Each row of a before or after table is a point. One or more steps were done to the points. Then noise was added and the rows were shuffled. The steps act on columns, c1 being the first. What was done? A step turns or swaps two columns, mirrors them in a line or flattens them onto one, adds a multiple of one to another, or multiplies or shifts one. Angles are multiples of 10 degrees, from the lower column toward the higher: turns from -170 to 170, lines from 10 to 170 but not 90. Use the fewest steps. Two steps may share a column if one is a turn and the other turns, adds or multiplies; they go together, in the order done. Otherwise the lowest column goes first.
In the rows, 128 means zero.

Before, 9 rows:
[[ 91 138]
 [ 76 102]
 [123 102]
 [157 180]
 [101 116]
 [165 179]
 [148 110]
 [117 153]
 [ 94  68]]
After, 9 rows:
[[105 120]
 [113 187]
 [165 128]
 [148 108]
 [169  86]
 [142  60]
 [120  99]
 [121 187]
 [147 151]]
Steps: mirror c1 and c2 in the line at 80 degrees

Before, 10 rows:
[[125 152 113 110]
 [117 152 129 108]
 [121  94 166 128]
 [168 158 113 166]
 [135 126 135 109]
 [125 134 131 112]
 [116 128 145 117]
 [124 126 132 147]
 [115 141 178 155]
 [122 134 134 107]]
After:
[[ 96 128 137 106]
 [120 134 121 114]
 [246 159 136 174]
 [115 126 139 140]
 [ 88 143 181 124]
 [ 95 152 111 115]
 [150 127 117 107]
 [109 135 119 110]
 [109  92 167  95]
 [115 156 101 128]]
Steps: multiply c1 by 3; add -0.3 times c2 to c3; turn c3 and c4 by -40 degrees

Before:
[[165 128 114 113 143 156 105 125]
 [163 101 103 167 120 128 152 151]
 [ 95 143 139 187 103 144 152 121]
 [168 143   7 134 161 165  74 118]
 [168 147 118 153 228 152 131 178]
 [109 111 107 182 205 154 139 146]
 [163 141 131  65 128 112 101 123]
 [156 115 139 185 118 140  82 201]
 [163 137  93 187 102  95 113 121]
 [159  72 135 164 137 154 131 113]
 [107 113  58 123 101 104 151 114]
 [155 141 138 121 162  71 139 134]
 [143  47  92 135 104 159 150 134]]
After, 13 rows:
[[112 140 109 116 121 151 108 127]
 [147 120 143 192 116 134  81 156]
 [174 105 134 164 143 144 151 126]
 [182 102  89 156 136 107 117 130]
 [180 230 118 106 145 141 135 146]
 [163 204 108 162 111 143 140 130]
 [128 103  60 114 114 112 148 122]
 [163 105  94  99  50 151 149 129]
 [104 161   1 159 143 150  75 127]
 [207 121 106 101  96 127 155 138]
 [ 74 132 129  89 140 119  99 127]
 [154 164 137  91 135  88 139 130]
 [176 139 139 130  77 149 135 123]]
Steps: add 1.5 times c7 to c1; turn c1 and c4 by -50 degrees; swap c2 and c5; multiply c6 by 0.7; multiply c8 by 0.4

Before (10 x 11):
[[100 121 120 122 100 132 139 139  76 106 125]
 [121 117 116 197 110 127 127 164 112 119 135]
 [126  95 112 153  99 108  69 130 116 151 131]
 [118 167 156 169 181  81  78 130 114  53 139]
 [123 101  92 128 195  86 124 116 111 113 167]
 [175 159 149 201 150 129  68 133  82 100 134]
 [122 151 121 146 110 174 126 126 130 180 150]
 [154 158 129 169 136  75  74 160  86 133  88]
 [120 149 151 132 163 140  53 124 121  87  65]
 [157 127 186 117 190 100 156 122 140 147 138]]
After:
[[127 147 121 124 142 149 124 140 129 231 151]
 [129 101  95 132  71  85 116  94 119  55 167]
 [157 128 182 127  77  79 165  93 132  97 133]
 [147 150 137 124 144  56  75  99 111  48  83]
 [ 99 122 119 131 156 150 136 135 105 120 130]
 [175 148 160 126 116 149  72 111 108 110 125]
 [121 158 162 123  88 126  83  92 122   7 140]
 [122 105 114 131 163 134 127 113 121 119 136]
 [127  92 126 135 149  86  65 142 123 112 130]
 [109 148 163 127  99 176  58 108 125 121  64]]
Steps: turn c1 and c11 by -10 degrees; flatten c2 and c4 onto the line at 170 degrees; turn c3 and c7 by 10 degrees; turn c5 and c8 by -140 degrees; multiply c6 by 2; turn c6 and c10 by 50 degrees; multiply c9 by 0.4

Before, 9 rows:
[[161 134 163 149  80  88 112 155 163 137 164 182]
 [133 145 154  85 116  92 201 136 163 126 198 102]
 [132 166 100 143  74 128 115 105  83 154 132 118]
 [131 128 103  97 147 143 167 143 123 167 175 149]
 [141 138 138 137  75 164 210 149  87 130 115 129]
 [ 76 102  79  93 158 105 159 156 167 176 107 163]
 [125 198 149 162 103 155 110  93  89 166 125 153]
 [170 106 158  92 105 126 164  88  79 143 152 135]
 [ 83 119 124 120 150  81 208 177  75 177 192  98]]
After (9 x 12):
[[174 115 120 167 117 120 160  82 142  90 155 126]
 [120 180  96 125 104  98 112 106 175 100  93 160]
 [133 138 132 213 148 149 206 157 109 103 136  87]
 [128 126  87 170 159 111 168 114 112 145 144 145]
 [129 156  93 147  77 139 113  90 163 147 105 124]
 [142 132 129 134  76 139 209  76 113 120 117 161]
 [ 83 124  75 179 173 144 210  78 146 117 118  70]
 [158 133 120 163  97  65 113 145  58  94  90 103]
 [ 79 107  71 111 143  88 155 173 136 164 173 110]]
Steps: add 1 times c1 to c8; turn c8 and c9 by -110 degrees; multiply c2 by 0.7; mirror c3 and c10 in the line at 140 degrees; turn c5 and c11 by -20 degrees; turn c4 and c11 by -110 degrees; turn c6 and c12 by 80 degrees

Before (9 x 18):
[[159 169 159 168  91 127 111 102 117 140  96 109 157 129 148 142 136 117]
 [126  74 175 135 148 100 126 113 135 131 108 132 128  97 108 125 142 138]
 [131 130 150 126 135 181 157 121 154 108 133 101 115 123 128 110 133  99]
 [166 156 144 192  95 154 112 123 103 150 136 108 137 156 157 122 128 105]
 [150 140  98 163  98 136 128 110 106 106 134  82 129 158 176 125 132 117]
 [135 111 118 119 115 102 133 129 107 110 128 149  96 103 128 118 155 139]
 [125 107 146 117 144 108  98 115 123 113 138 127 102  92 117 141 129 129]
 [132  98 121 118 138 137 117 136 104 111 118 130 114 105 121 138 143 165]
 [123 107 125 114 142  87 113 134 114 111 108 151 100 133 126 131 112 155]]
After (9 x 18):
[[155 141  99 162 101 137 117 127 118 107 134  83 140 156 249 123 131 118]
 [141 110 118 119 115 103 128 125 124 109 128 149 105 104 128 110 149 141]
 [158 168 159 167  99 127  98 122 116 140  97 110 167 130 178 140 140 116]
 [127 107 145 116 153 109 105 110 127 113 138 125 113  91 102 138 133 129]
 [125  74 176 134 148 100 133 117 131 131 106 132 138  96  79 120 141 138]
 [127 107 124 113 145  86 119 127 128 111 108 151 111 132 123 137 115 154]
 [169 157 145 192 102 154 102 157 113 150 136 108 150 156 201 122 126 105]
 [141  99 122 117 142 137 120 131 126 111 118 128 124 104 112 131 145 163]
 [122 129 150 127 126 182 158 120 130 108 134 100 124 124 128 110 127 100]]
Steps: flatten c1 and c9 onto the line at 160 degrees; add 0.5 times c4 to c8; turn c5 and c7 by 20 degrees; shift c13 by 10; multiply c15 by 2.5; turn c16 and c17 by 20 degrees

Before (14 x 24):
[[142 148 114 143 128  36 107 122  82 126 144 130 165 137 114  50 120  89
  197 150 138 123 146 149]
 [143 139  83 179 107 110  88 148 110 143 133 135  83  94 108 108 147  85
   99 110  82 118  79  40]
 [ 96 133 173 170  88  98 164 128 164  60 120 101 145 146 130 148 175 176
   85 156 127 177 159 182]
 [ 64 102 136 140  62 129 131 103 104 191 122 130 156  94 147 160 185 123
  123 108 112  89 127 142]
 [ 84 147 134  87 143 133  99  57 155 117 114  50 129 146 168 130 188 150
  136  98  95 112  81 158]
 [177  84  93 111  73 143 130 158 136 145 167 107  76 144 206  92 151  76
   97 150 174 125  93 134]
 [139  75 129 146 115 119 136  99 180  71 152 144  84 136 116  83 186 171
  123 102 147 134 168 105]
 [116 114 116  84 112 118 172 140 149  76 119  80 172 107  58 154 198 129
  167 122 116 135 143  90]
 [111 108  83  74 127  87  66 140  94 116 119  74 120 145 155 133 114 130
  159  90 119 137 194 170]
 [135 122 121 129 105 117  50  91 196 105 188 130 102 112  91 123  75 178
  127 143 120  95 106 179]
 [ 90 136 133 167  97  90 103 171 160 145 118  59 124 174 154 133 108 121
  106 155  95 152  34  89]
 [147 134 101 107 141  57  99 174 181  60 121 110 150 125 124 102 143 108
   87  60 166 151 134 118]
 [159 108 121 127 111 143  92 122 209  74  78  53 164 152 160 127 151 147
  105 103 146 169  59 132]
 [147 128 146 136  99 108 126 177 149 158 122 144 116 103 104 180 147 171
  111 142 162 213  70 126]]
After:
[[142 114 107 159 126  45 101  93 103 117 143 127 165 142 110  47 118  79
   79 149 146 152 117 147]
 [113 139 120  96 118 122 171  98 145 161 121  80 179  91  61 151 197 129
   89 114 112 116  86  85]
 [145 167 172 157  89  99 162 160 128 161 121 104 148 134 120 152 174 173
  174 152 133 126  58 182]
 [123 123 119 141 102 114  41 158 182 161 187 125 101  94  92 121  72 176
  106 146 120  81 131 178]
 [155 172 140 104 138 129 106 178 154 162 110  51 130 119 167 128 185 153
   64 101  89 107 148 160]
 [136 116  84 172 107 109  91 131 124 149 131 135  80  90 105 104 151  84
  178 108  68 133 178  43]
 [152 164 129 147  88  86 103 110 137 177 120  63 126 148 164 132 100 123
  183 159  87 125 214  86]
 [ 73  81  89  99  69 143 134 126 133 141 170 106  73 135 199  91 149  70
  169 150 185 132 165 130]
 [115 144  83  81 127  91  64  97  99  96 114  74 118 164 151 131 117 129
   91  93 114 150  70 163]
 [105 105 123 125 115 143  96 155 154 216  85  52 167 116 160 122 154 143
  141 108 150 105 148 133]
 [113 198 133 144  61 127 132 152 134  79 127 130 161 118 142 157 182 126
  130 111 107 132 166 145]
 [132 113 105  85 133  59 102 119 145 179 127 115 147 103 118 109 146 112
  185  59 177 112  80 113]
 [ 80 126 126 157 123 122 139 151 157 142 153 143  90 122 121  85 184 174
  126 104 147 107  61 100]
 [125 106 142 126 104 109 132 100  99 139 124 148 117 102 106 176 149 174
  174 143 171 149 192 127]]
Steps: turn c1 and c2 by -100 degrees; turn c8 and c19 by 140 degrees; turn c4 and c19 by 20 degrees; flatten c9 and c22 onto the line at 140 degrees; turn c10 and c23 by 140 degrees; add -0.5 times c10 to c14; multiply c21 by 1.3
